Rows are points. The points of each table are mixes of a few directions, plus a little noise. How many directions does each table use, and how many do they share? Where both have some left over, give the other angles between the two spaces (their principal angles), to ten degrees, smallest first.
In the rows, 128 means zero.

First (5 x 2):
[[128 118]
 [126  97]
 [125  85]
 [133 222]
 [127 117]]
Second, 5 rows:
[[130 161]
 [129 150]
 [131 180]
 [123  44]
 [127 104]]
Directions: first 1, second 1, shared 1

First, 6 rows:
[[105  73 124  90 142 100]
 [114 174 136 130  54 167]
 [105 133 132 109  80 143]
 [185 177 125 194 184 135]
 [100  70 125  85 137 100]
 [158 141 125 159 171 123]]
Second:
[[ 75  93 155 162 168 218]
 [143 153 192 105 108  50]
 [101 139 146 144 114  71]
 [126 131 180 120 132 120]
 [134 115 102 129 141 179]
 [179 133  63 103 119 141]
 [ 89 117 118 158 135 139]
 [177 143  68 104 108 105]]
Directions: first 2, second 3, shared 0; angles 80, 90

First (10 x 9):
[[155 116  87 124 182 117 225 158  86]
 [104 166 182  68 105  81 121 102 131]
 [165 124  99 164 100 159 118 159 142]
 [175 138  86 121 151 116 239 179  97]
 [101 138 164 101 103 116  56 106 127]
 [ 91 115 140  96 152 114  74 115  82]
 [ 69 116 145 158 129 159  67  98 155]
 [159 147 120 140  94 135 150 150 151]
 [141  93 154 141 132 125  67  63 165]
 [121 128 103 167 133 159 164 150 144]]
Second, 9 rows:
[[152 125 118 112  94 131  71 153  97]
 [159 109 115  95  78 130  52 154  75]
 [139  30 119  50  83 118 101  99  46]
 [127  85 126  98 116 123 129 109 100]
 [101 159 141 168 176 128 195 110 184]
 [117 176 134 169 158 133 154 136 174]
 [119 176 134 168 156 132 151 138 173]
 [128 104 127 111 120 125 128 118 111]
 [111 187 138 182 171 132 170 133 190]]
Directions: first 5, second 2, shared 1; angles 50

First:
[[161 159 197 177 177  75 123 219  76 150 249 150]
 [120 121 112 116 116 141 129 107 140 123  99 123]
 [106 108  83  96  96 163 132  69 162 114  49 114]
 [115 116 100 109 108 149 130  92 149 119  80 119]
 [121 121 113 117 117 140 129 108 140 123 101 123]
 [132 132 137 134 134 121 127 139 122 131 143 131]
 [132 132 137 135 135 121 127 140 121 131 144 131]
 [120 120 110 116 116 142 129 105 141 122  97 122]
 [145 144 163 152 153 101 125 174 102 139 189 139]]
Second (9 x 12):
[[155 154  97 109 110 161 117 132 112 166  99 116]
 [152 150 101 109 110 159 119 129 117 162  99 116]
 [155 154  94 100 102 173 118 122 123 173  82 107]
 [149 147 111 131 129 129 119 149  95 143 139 136]
 [134 136 112 100 104 168 126 105 153 155  77 101]
 [112 112 151 151 148  94 134 136 125  97 166 146]
 [100 103 155 138 139 108 139 115 155  98 139 130]
 [117 117 141 136 136 115 132 126 135 113 140 133]
 [ 78  80 191 180 176  46 147 137 137  46 212 166]]
Directions: first 1, second 2, shared 0; angles 30

First:
[[131 134 124 131 125 135 126 131 125 118 133 128 130 129 136 131 124 143
  126 127]
 [116 108 143 117 139 105 137 118 139 161 112 129 121 125 102 118 143  76
  136 132]
 [128 128 128 128 128 128 128 128 128 128 128 128 128 128 128 128 128 128
  128 128]
 [119 112 140 120 137 110 135 120 137 154 116 129 123 126 108 121 140  88
  134 131]
 [136 141 118 134 121 142 122 134 121 107 138 128 132 130 145 134 118 160
  123 126]
 [120 114 138 121 136 112 135 121 136 151 117 128 123 126 110 121 138  92
  133 131]
 [129 131 126 129 127 131 127 129 127 124 130 128 129 128 131 129 126 135
  127 128]
 [137 144 116 136 119 146 121 136 119 102 141 127 133 130 149 136 116 169
  122 125]
 [114 104 146 116 141 101 139 116 141 167 109 129 120 125  97 117 146  67
  137 132]
 [150 165 101 147 108 169 111 147 108  68 157 127 140 133 175 145 101 221
  114 121]]
Second, 9 rows:
[[128 127 129 128 128 127 128 127 129 129 127 128 128 128 127 128 128 126
  128 128]
 [129 130 126 129 127 131 127 129 127 124 130 128 129 128 131 129 126 135
  127 128]
 [124 121 133 124 132 120 131 125 132 139 123 128 126 127 119 125 133 111
  131 129]
 [124 121 134 124 132 120 131 124 132 140 122 128 125 127 118 124 134 109
  131 129]
 [119 113 139 121 136 111 135 120 136 152 116 128 123 126 109 121 139  91
  133 131]
 [129 130 126 129 127 130 127 129 127 125 130 128 129 128 131 129 126 133
  127 128]
 [156 176  93 152 102 181 107 152 102  50 166 126 144 134 189 150  93 249
  110 119]
 [117 110 141 119 138 108 136 119 138 157 114 129 122 126 105 119 141  82
  135 131]
 [125 123 131 126 130 123 130 126 131 136 124 128 127 127 122 126 131 116
  130 129]]
Directions: first 1, second 1, shared 1

First (9 x 32):
[[126  65 116 152 185 137 123 175 153 121 185 103 143  93 122 141  81 186
  154 104 141 128 126 128 147 112 112 136  88 147 154 111]
 [ 98 131 148 119 108 134 118 123 118 158 116 144 115 156 133 124 135 115
  142 105 138 124 144 140 121 141 124 137 120 114 155  95]
 [101 159 120  87 109 147 129 162 100 153  75 164 122 101 102  79 182  88
  145 106 140 102 118 146  83 158 149 121 145 156 158 102]
 [130 187 130 108 144 135 141 136 100 141 104 160 142  64  88  82 131  91
  118 137  97  93 124 128  84 141 139 128 186 177 135 126]
 [ 97 116 154 148 138 138 104 104 107 140 129 135 108 167 130 160 122 136
  155  96 135 135 149 118 124 125  98 147 122 113 161  91]
 [148  98 118 130 111 127 117 108 126 120 109 126 136 156 152 151 144 119
  120 144 140 154 121 116 130 115 127 123 130  98 121 133]
 [184 176 109 139 105  76 184 115 201  70 189  66 125 127 149 125  96 161
   59 199  95 133 113 139 206 122 162 100 101 121   7 246]
 [125  80 140 128 124 137 106 119 120 163 123 145 148 144 149 140 108 118
  137 120 140 141 142 127 118 118 116 142 131 101 168  83]
 [142 139 116 142 128 122 132 110 127  87 122 109 112 145 128 152 153 137
  121 141 127 142 115 111 139 120 125 118 127 124  94 165]]
Second (10 x 32):
[[148 165 134 111 143 109 166 117 124 112 146 111  94  87 143 151 141 126
   97 128 139 150 123 165 119 127 148 123 137 134 113 110]
 [167  91 131 130 160 125 135 120 126 128 158 121 139 107 138 163 104 136
  119 146 132 145 145 129 142 106 113 125 139 141 143 124]
 [145 184 140 120 133 106 154  92 124 111 138 129  97 109 148 155 135 108
   91 128 117 146 125 159 113 127 141 133 154 118 104 116]
 [159 112 133 123 132 112 141 106 138 123 152 119 118 129 164 171 121 126
  104 135 139 160 135 151 140 114 130 128 126 105 123 115]
 [175 142 129 123 132 112 127  81 130 120 131 162 139 128 156 164 120  81
   91 146  98 143 135 140 118 113 121 135 177 108 116 133]
 [ 30  77 103 149  72 179  58 206 136 162  60 141 178 204  68  20 143 155
  219 101 133  60 111  56 136 163 117 127  67 130 154 163]
 [122 146 159 155 141 115 130  83 124 123 157 112 105 150 141 166  97 145
  118 124 118 144 146 126 140 116 111 145 130 109 120 114]
 [ 83  91  89 114  94 165  98 211 132 148  72 141 167 137  82  40 165 134
  182 117 145  81 103  97 121 157 140 110  93 154 149 154]
 [105 161 127 130 150 146 130 155 103 129 112 132 134  88  72  84 132 134
  150 126 113  90 123 104 108 140 125 124 147 184 137 140]
 [146 111 134 126 124 111 140 109 142 123 152 111 110 141 168 168 123 135
  109 128 147 162 133 153 144 117 133 129 111  96 121 112]]
Directions: first 6, second 5, shared 2; angles 30, 30, 70

First:
[[110 167 106 127 136 112 113 113 130 153 111 101  91 163 121 138 154 139
  144 147 150 161 131 130 128 154 119 140 130 173  89 150]
 [165 170 158 148 124 116 142 166 140  94 168 123 174  46 150 115 118 143
  152 127  45 115 156 125 135 128 162  87 119  89 193 117]
 [112 137  71 100 136 123 118  83  96 165 110 123  51 201 105 149 153 116
  114 148 199 141 138 133 110 142 106 178 130 186  64 151]
 [161  65  79  77 115 159 149  89  66 137 153 177  64 165 127 146 129  86
   69 137 184  69 138 134  98  98 107 175 109 120 120 120]
 [143 218  74 110 132 103 117 101 103 165 141  91  38 158 135 151 183 141
  149 182 141 156 163 133 117 169 122 145 108 192  91 164]
 [118 166 143 151 138 107 123 145 147 116 124 109 160 102 120 119 120 144
  155 118  98 148 143 126 135 141 147 114 141 132 135 131]
 [109  80 180 150 122 143 125 155 168 113 109 134 189 111 138 111 107 135
  129 104 111 133  82 123 149 112 124  97 135  91 149 110]
 [146 133 146 142 133 120 145 151 125  88 152 144 184  67 119 114  91 125
  133  98  81 101 162 126 124 114 163 117 140  91 174 111]
 [ 74  66 145 136 134 140 114 121 152 138  75 135 154 176 103 122 108 123
  116  97 180 148  80 126 138 118 108 142 154 136  88 124]
 [172  96 155 118 101 159 142 145 131 121 163 145 128  94 181 126 142 126
  112 150  91  96  98 128 137 109 115  91  91  77 181 109]
 [ 99 112 151 148 136 123 122 140 151 116 104 127 175 123 110 116 103 132
  136  98 127 140 117 125 136 124 136 124 151 122 125 122]]
Second:
[[141 162 184 133 142 126 172 161 131 131 146 102 151  61 149  90 124 145
   93 116 103 113 171  94  55 146  92 148  80 124 177  93]
 [134 145 170 132 147 140 167 139  92 136 129 103 178 112 108 103 126 122
  108 114 124 122 169 108  68 124  82 153 114 150 150  97]
 [ 90  95 128 159 150 127  93 128 144 132  95 148 197 153  96 168  95 119
  156 133 129 155  93 145 214  99 167  94 206 127  88 127]
 [133 128 101 119 102 111 102 131 184 125 143 146  48 110 184 140 141 149
  128 149 122 124  92 134 162 151 163 106 102  93 130 154]
 [138 175 161 148 149 132 148 161 117 147 131  89 159  93 120 108 135 147
  113 142 108 147 166 121  89 141  98 137 110 144 137 104]
 [131 148  92 140 135 131 114 120  78 116 114 112 161 169  54 124 127 117
  163 116 134 153 160 163 132 117 139 138 173 156  96 144]
 [134  93  98  94 101 132 123  92 124 122 135 153  68 165 150 138 144 111
  127 126 154 103  99 128 132 125 127 134 112 124 128 149]
 [121 155 195 156 164 143 147 169 139 180 121  92 177  90 151 132 136 150
   95 173 111 155 132 105 117 134  80 118 112 145 129  83]
 [122 127  96 135 124 122 103 122 129 118 119 136 126 149 105 140 124 127
  153 127 130 142 120 152 163 124 159 117 159 126 104 149]
 [133 116 133 114 119 120 152 119 117  92 139 142 136 111 120 101 108 114
  124  79 125  94 152 113  87 124 133 150 117 115 163 126]
 [130  64  50  79  74 123  88  67 152 111 135 186   7 196 172 164 149 107
  146 135 168  99  53 146 188 125 168 113 122 103 107 184]]
Directions: first 4, second 5, shared 1; angles 30, 40, 50

First (9 x 32):
[[170 142 108 151 129 148  76 140 125 144 127 102 158  99 147 145 158 152
  122 168 172 158 117 128 147 167  87  74 123 110  78  77]
 [117 103 129 152 107 136 126 169 158  93 245 143 137 213  97 111  87 116
  175 155  90  62 226  96 161 103 170 133 164  89  77 115]
 [120 130 145  87 142 132 154 111 118 129 100 137 116 120 129 123 110 124
  133 121 114 125 114 155 103 111 134 162 118 150 165 168]
 [121 126 178 130 127 106 108 142 108 149 129 168 114 160 143 120 123  99
  134 103  80 114 121  95 122  90 144 146 126 147 200 113]
 [149 140 145  82 154 149 113 101  80 138  90 122 147 111 160 140 111 139
  144 150 103 147  55 160 102 121  91 111  94 149 163 135]
 [122 138 118 182 117  93 110 128 129 153  82 124 117  94 138 137 187 121
   76  84 161 171  91  91 139 153 118 100 121 134 144  87]
 [101 120 104  84 142 143 186  82 112  90 118 105 132 127 117 131  86 139
  145 130 102 119  88 172 103 121 125 135 108 134 124 189]
 [123 130 122 123 130 125 140 117 128 128 110 123 123 113 126 130 132 130
  119 119 136 137 115 136 120 133 126 132 124 133 132 140]
 [126 125 101 161 107 120 141 161 195 128 151 126 108 115  93 115 158 130
  106 124 194 118 225 119 155 154 162 157 171 106  67 126]]
Second:
[[104 150 142 176 118 148 122 156 103  99 114 115 174 176 107 190 110 132
  123  74 113 170 149 115 108 119 138  77 138 107 182 117]
 [128 107  67  66 148 110 139  87 145 136 160 122 110  69 140  60 114 162
  149 193 152  98  99 168 157 133 103 171 126 144  44 171]
 [161 176 164 113 128 159 137 141 129 103  94 120 127 157 103 150 125 103
  139 149 116 115 132 122  82 132 149 124  96 127 151 119]
 [111 104  92 109 139 118 121 115 125 137 156 128 137 101 141 104 110 161
  140 141 140 132 126 155 155 122 108 141 148 132  98 153]
 [131 154 129 153 116 103 133 129 139 120 105 128 106 132 113 119 158 103
  109 119 128 121 104  86 119 137 144 121 103 130 132 101]
 [140  30 192 157 105 176 183 111 136 152 140 130  99 148 168 189 164  76
   91  78 101 117 158 145 132 158 132 113 153 106 137 117]
 [122 249 103 142 132  97  89 161 117  82  83 118 158 151  68 117 111 143
  145 140 136 149 103  78  91 108 149 107  85 135 161 109]
 [120  50 144 107 141 142  98 134 113 186 180 157 144 107 184 128 107 159
  140 121 130 142 175 178 172 108  96 154 191 132 137 149]
 [136 133 120 129 124  99 130 118 145 138 122 135  97 109 129  95 155 113
  116 140 136 109 104 104 135 136 133 144 112 138 110 115]]
Directions: first 5, second 5, shared 2; angles 70, 80, 80

First:
[[102 151 161 114 139 146 125 110  79 168 111 126 143 114  96 126 129 148
  125  90 140 112 124  79 148 127 125 121 109 101 122 136]
 [173  89  55 144 104 105 142 170 205  57 156 138 103 160 192 136 141  92
  142 200 105 162 126 222  82 114 139 139 167 170 138 125]
 [ 98 151 132  98 132 168 145 132  61 176 107 138 149 126 112 138 159 146
  142 100 140 119 105  94 130  98 137 118 122  88 122 161]
 [118 138 168 136 139 121 111 103 119 143 123 117 131 111 100 118 105 139
  113 102 136 112 141  90 154 152 116 128 110 124 126 112]
 [133 125 147 144 132 110 113 114 146 119 133 119 122 120 118 119 104 127
  115 125 128 124 143 121 141 151 117 131 121 140 129 108]
 [107 141  53  69 111 200 189 185  51 165 109 165 152 157 164 164 220 132
  181 140 132 146  67 154  78  37 169 114 154  77 125 208]
 [106 152 222 149 156 106  85  67 112 160 117 101 132  90  61 103  69 151
   90  69 144  92 163  44 190 187  98 126  85 124 121  87]
 [175  88  69 151 109  94 132 159 215  55 158 131 101 153 183 129 125  93
  133 195 106 158 136 215  92 130 131 141 161 176 138 111]
 [ 89 159 141  92 135 174 146 127  44 190 101 139 154 121 103 139 162 153
  142  88 145 114 102  79 135  95 139 115 115  78 119 166]
 [178  89 132 186 123  54  92 115 247  47 164 106  92 128 147 106  67  98
   97 171 108 139 174 180 133 190 106 146 137 199 138  63]]
Second (10 x 32):
[[143 122  92  99 100 154 137 154 125 168 146 136 140 141 116 119 175 119
  155 155 138 167 120  98 119 110 104 130 149 105 125 130]
 [178 106 178 194 115  64  89  56 182 196 100 198 119 154  82  98 134 140
  107 171 155  78 159  33 187 160  94 178  92 138 102  35]
 [ 36 177 178  83 136 158 137 101  10 152  93 143 139  87 118 130 129 167
  163  21 151  68  99  84 154  84 174 112  99  62 127 166]
 [153 125  68 105 126 182 169 173 102 181 115 144 154 170 133 158 198 126
  133 180 124 166  96 136  89  88 126 121 148 112 120 176]
 [190 114 108 164 173 145 140 153 170 137 122  86 145 166 115 163 119 116
   52 198  96 171 139 168  97 171  98 115 131 183 124 150]
 [ 87 158 187 119 165 137 107 111  98 107 137  56 134  78  95 123  59 140
   94  56 122 125 148 116 150 174 117  99 109 132 138 138]
 [139 116  77 100 115 147 136 180 157  80 175  79 125 122 152 127 125  99
  140 147 110 192 130 184  93 133 114 110 167 144 145 148]
 [128 102 149 178 103  38 100  84 195  44 129 178  78 121 178 104  87 120
  149 124 130  66 147 168 150 131 163 164 119 158 133  63]
 [158 114 112 136 125 125 123 142 165 124 147 111 128 137 123 124 126 114
  115 161 120 159 140 136 120 149 103 128 140 148 130 117]
 [ 67 147 131 101 119 131 142 126  74  89 116 149 116 105 168 133 128 140
  172  68 134  87 102 158 123  80 185 122 126  98 136 156]]
Directions: first 2, second 5, shared 2

First:
[[ 94 118 185 167 190 164 111  88 110 115 106  99 166 116 147 109 113  89
   96 108 180  97 133 121  72  64 166 140 146 135 135 104]
 [102 126 175 180 189 118 127  78 128 122 118 109 163 121 158 149 100  89
   90 114 178 114 102 134  74  91 167 137 150 109 129  84]
 [ 89 167 163 193 181 105 113  88 129 127 112 108 114 140 197 148 124  85
   92 131 192 133 113 124  50  99 174 118 162 158 126 113]
 [134 105  86  88 120 132 133 178 144 122 145 150 107 115  59 140 137 162
  162 144  89 157 121 132 165 167  87 103 113 118 120 137]
 [131 136 116  97 116 159 116 151 127 129 127 128 113 129 109  92 147 153
  151 129  98 131 161 112 153 131 113 123 114 165 117 164]
 [170 144 111 104  82  98 149 121 145 148 144 146 136 138 132 135 119 159
  144 120  72 131 131 135 190 168 113 146 105 111 113 135]
 [172  91  87 102  20 110 155 161  97 134 132 140 119 136 130 138 145 122
  130 142 130 111 116 149 154 144 101 148 124  69 174 131]
 [131 138 102  93 127 139 121 159 145 129 137 142 104 127  92 115 140 165
  160 136  83 151 146 118 165 159 102 110 112 158 106 156]]
Second:
[[137 157 135 114 122 133 122 112 135 151 129 137 118 143 143 116 137 141
  139 121 103 123 153 121 154 132 122 134 116 164 112 147]
 [112  62 105 126 135 141 133 170 114 102 130 130 125 105  71 153 131 109
  127 147 165 134  91 143  98 122 109 107 141  77 161 100]
 [133 142 134 129 125 121 129 112 133 142 129 134 127 136 143 132 127 127
  127 125 122 122 132 129 136 129 128 134 124 136 123 128]
 [137  90 128 156 135  97 156 131 132  71 132 101 203  88 109 132  68 134
  106 110 125 143  85 132 117 139 163 147 136  33 131  88]
 [141 161 141  98 118 135 119  95 136 203 134 169  76 172 149 154 166 122
  146 132 113 103 154 143 166 126  87 128 110 189 119 143]
 [103  74 115 171 142 114 139 161 110  64 121  96 156  91 110 141 103  98
   97 139 190 148  75 132  54 117 158 117 163  50 162  92]
 [130 156 122  95 122 161 109 143 133 139 126 133 106 137 117  84 150 161
  157 126  86 132 175 105 164 132 113 121 109 191 106 174]
 [149 167 137  94 119 140 121 108 145 167 133 147 116 149 135 106 141 160
  153 114  74 118 169 118 188 139 110 138 100 182  98 160]
 [115  58 123 183 142  86 157 139 115  73 128 106 176  90 115 180  84  83
   84 137 198 137  47 155  55 120 159 129 165   7 170  56]
 [140 170 136 102 120 142 115 112 138 165 128 142 105 152 142 107 149 150
  149 122  89 120 170 118 170 133 113 132 108 191 105 162]
 [113 169 133 142 127 134 108 124 122 132 115 116  98 146 173 101 150 124
  125 132 140 131 155 108 105 116 145 121 138 188 122 162]]
Directions: first 5, second 4, shared 3; angles 70

First (11 x 32):
[[118 123 181 130 178 166 122 158 143 123  94 119 120 108 181 122 138 112
  178 104 114 124  97 140  74 128  70 172 166 118 139 103]
 [114 122 175 129 169 164 135 151 146 135 109 143 102 111 145 141 127 150
  155 115 101 116 121 141 101 127  85 171 137 131 151 128]
 [137 132 107 128 111 110 119 119 117 119 131 111 149 135 134 113 133 101
  124 130 148 137 122 121 130 129 144 106 135 121 112 118]
 [113 122 166 128 159 159 141 145 146 141 120 154  95 115 124 150 122 168
  140 122  97 114 134 140 119 126  97 166 121 137 155 140]
 [118 124 140 127 134 140 144 129 138 143 137 158  99 125  97 153 116 176
  115 134 104 116 150 134 145 126 126 144 103 142 149 153]
 [141 134  76 127  82  89 127 101 110 126 154 122 148 147  95 123 124 121
   90 147 151 137 146 115 167 129 179  82 106 131 109 139]
 [111 123 124 125 113 134 168 113 141 165 169 202  67 133  25 190  95 249
   69 157  80 103 197 134 201 124 158 139  47 166 169 199]
 [138 132 110 128 115 111 116 122 117 116 126 104 154 134 146 108 137  89
  131 126 151 139 114 121 121 129 138 107 144 118 108 111]
 [130 129 129 128 130 128 124 130 126 124 123 120 135 127 140 121 132 115
  135 125 133 131 120 127 120 129 124 127 137 124 123 120]
 [153 138  75 128  88  83 101 108 100 101 130  74 189 146 159  82 145  42
  125 129 184 154 103 110 123 131 164  71 157 106  81  94]
 [135 130 125 129 130 123 114 131 122 115 116 101 151 128 162 106 139  85
  146 119 147 138 105 125 106 130 122 120 155 115 112 104]]
Second (9 x 32):
[[122 141  94 114 137 113 122 138 153 208 112 132  79 113 145 115  63  88
  156 131 159 110 151 149 164 129 143 111 110 134 105  76]
 [132 127 171 135 124 136 147 110 138  76 127 146 163 115 124 132 132 148
   98 154  95 157 126 133  85 131 135 150 143 101 159 157]
 [123 133 120 140  92  77 115 131 105  95 149 139 120 117 107 128 137 113
  112 167 108 106  99 134 141 123 111 124 171 119 105 133]
 [123  96 162 110 147 161 117 132 134 114  96 141 160 139 142 146 164 159
  126  89 110 165 120  94 104 136  68 148 106 132 160 169]
 [145 120 145 125 129 120 132 126 127  69 120 122 154 134  86 131 165 117
  102 117 110 147 139 149 138 164 117 128 119 107 127 173]
 [144 143 112 154 119 162 161  97 120 151 169 106 139 146 145 111 111 137
  155 130 153 127 151 124 104 121 203 115  91 144 127 114]
 [141 150 106 154  99  97 139 120 100  89 172 107 123 132  92 116 140 111
  115 159 130  98 123 154 144 128 175 110 155 123  98 124]
 [117 131 119  82 204 144 104 181 166 171  62 106  82 124 118 136 122 119
  119  69 159 113 150 155 185 132 112 127 138 132 130  85]
 [106 110 125 137 102 143 115 115 109 179 145 153 133 134 192 134 117 160
  170 135 127 129  93  61  89  89  89 137 119 162 139 121]]
Directions: first 2, second 6, shared 0; angles 40, 80

First:
[[112  92 147 160 121 118 134  82 154 145 124 159 141 135 131  55 114  66
  143 123 119 160 109 107 159  79 132 141 153 114 181 123]
 [125 163 147 132 116 103 136 115 131 127 108 138 126 178 128 115 142  94
  124  83 139  95  70 140 123  98  81 139  87 175 126  62]
 [125 177 146 141 109 120 128  89 118 154 108 109 119 136 114 140 158 159
  127 144 139 106 133 124 122 171 123 121 106 173 126  82]
 [144  55  93  86 160 144  96 176 149 118 145 133 133 120 135 152 102  94
  134 109  98 134 136 153 129 102 161 134 152  67 132 189]
 [142  97 101 100 146 153  97 149 129 141 138 101 123  89 121 181 130 170
  132 164 111 132 189 136 121 182 184 116 154  90 121 184]
 [104 134 141 177 117 131 186 131 108  83 152 162 138 101 146  56  96 128
  122 145 151 185 124  83 146  84  94 127 153 115 126 153]
 [154  95  90  67 159 136  94 199 136 109 136 117 122 139 132 193 120 119
  123  91 109  96 123 174 105 122 137 131 115 100  97 159]
 [137 149 119 101 135 116 134 179 121  92 126 133 123 166 136 151 126 109
  114  73 135  91  78 157 107  93  78 137  87 150  90 101]
 [119 186 154 157 102 124 135  72 111 161 110 107 121 119 113 132 162 179
  127 168 145 120 152 108 127 188 132 116 117 174 131  88]
 [116 132 140 160 115 136 138  87 121 147 131 123 131  94 122 106 134 159
  134 179 134 158 169  97 142 162 153 119 155 125 148 141]]
Second:
[[122 110 128 119 137 140 111 121 145 130 134 133 124 133 121 121 111  93
  143 122 115 127 130 125 155 121 137 125 137 121 143 140]
 [121 170 134 128 123 137 140 135 112 108 133 120 117 126 122 141 127 152
  125 134 143 117 134 120 132 151 107 114 114 154 102 119]
 [ 95 229 150 112 130 181 131 134 111  72 157 112  85 132  96 156  90 134
  150 137 151  92 154  98 194 187  76  82 104 196  72 124]
 [151 179 124 161  98  82 187 152  69 128 106 113 146 110 154 149 191 249
   73 147 167 134 116 138  30 143 102 143  95 147  82  87]
 [118 129 133 118 135 146 114 123 141 120 138 129 118 133 117 127 107 100
  144 125 121 122 135 121 161 132 127 118 132 133 131 138]
 [141 122 123 141 120 105 145 134 114 140 116 127 141 122 141 128 154 161
  108 132 134 137 120 137  89 121 132 142 124 119 127 118]
 [112 125 134 111 141 158 102 117 151 117 144 131 112 137 111 124  93  75
  156 122 114 118 138 118 184 132 130 113 138 132 138 145]
 [106 144 137 108 141 167 104 120 147 108 149 128 104 137 105 129  87  78
  159 123 119 113 143 112 194 143 119 104 133 145 127 144]
 [167  13 103 148 126  65 128 124 145 193  93 147 179 123 165  97 176 128
  100 118 104 170  97 164  47  60 187 183 155  48 190 130]
 [146  59 115 135 130  99 120 122 145 163 111 140 154 128 145 108 147 113
  120 120 110 150 113 146  95  90 164 156 146  83 168 135]]
Directions: first 4, second 2, shared 1; angles 90

First (8 x 32):
[[123 149  85 159 173  93 129 130  55 152 238 132 131 218 149 118 122 131
  123 165 153 186 123  86  89 174  62 138 131 100 121 121]
 [128 125 134 124 122 133 127 128 138 125 113 127 127 116 126 130 129 128
  128 123 124 120 129 134 134 122 137 127 127 132 129 129]
 [130 122 140 120 116 137 128 127 147 121  99 127 127 104 123 131 130 127
  130 118 121 112 129 139 139 116 146 125 127 135 129 129]
 [126 138 107 143 149 111 129 129  93 140 181 130 130 171 137 123 125 129
  126 146 140 156 126 108 110 150  97 133 130 115 125 125]
 [129 122 140 119 115 138 128 127 149 121  97 127 127 103 122 131 130 127
  129 117 121 112 130 139 139 115 147 125 127 136 130 130]
 [128 128 130 127 126 130 127 128 131 127 123 128 128 123 127 128 128 128
  128 126 127 125 128 130 130 126 131 127 128 129 129 128]
 [130 118 148 113 107 145 128 127 163 116  76 126 127  85 118 132 130 127
  130 110 116 100 131 148 146 106 160 123 126 141 131 131]
 [129 122 139 120 116 138 128 127 147 122  99 127 127 104 123 131 129 128
  129 118 121 112 129 139 138 116 145 126 128 136 130 129]]
Second:
[[162 137 114 126 141 134 127 116 138 114 145 131 113 112 104 120 115 125
  119 141 134 159 115 120 121 129 125 119 140 147 137 105]
 [122 117 124 138 127 127 115 125 142 115 119 144 122 111 133 114 130 113
  118 119 111 117 110 130 130 116 156 144 148 156 137 120]
 [147 113 150 155 147 143 123 153 116 121 131 116 120 103 136 101 124 126
  126 108 121 120 120 118 129 124 125 132 124 134 137 150]
 [165 118 116 134 135 150 126 121 143 115 117 130 136 124 117 121 115  97
  131 130 150 134 121 118 120 128 145 147 132 118 117 146]
 [132 133 122 128 131 127 133 132 124 134 134 125 132 132 126 129 125 133
  128 131 132 134 132 125 125 131 118 122 123 121 125 128]
 [  7 146 155  77 104 110 142 142 112 147  85 125 136 168 181 178 130 181
  164  94 128  88 153 182 144  99 110  81  85  99  97 119]
 [ 98 129 166 111 118 127 125 111 125 116 108 109 107 128 135 150 144 142
  149 120 126 118 135 147 143 127 124 120 119 126 130 127]
 [161 121 118 144 121 120 126 118 126 138 147 127 135 135 112 123 146 112
  115 153 124 135 133 108 126 155 131 154 144 125 139 136]
 [160 137  83 138 129 116 134 133 128 152 161 145 149 139 112 117 123 122
  102 156 128 149 129 104 115 145 119 132 141 128 130 117]]
Directions: first 1, second 6, shared 0; angles 40
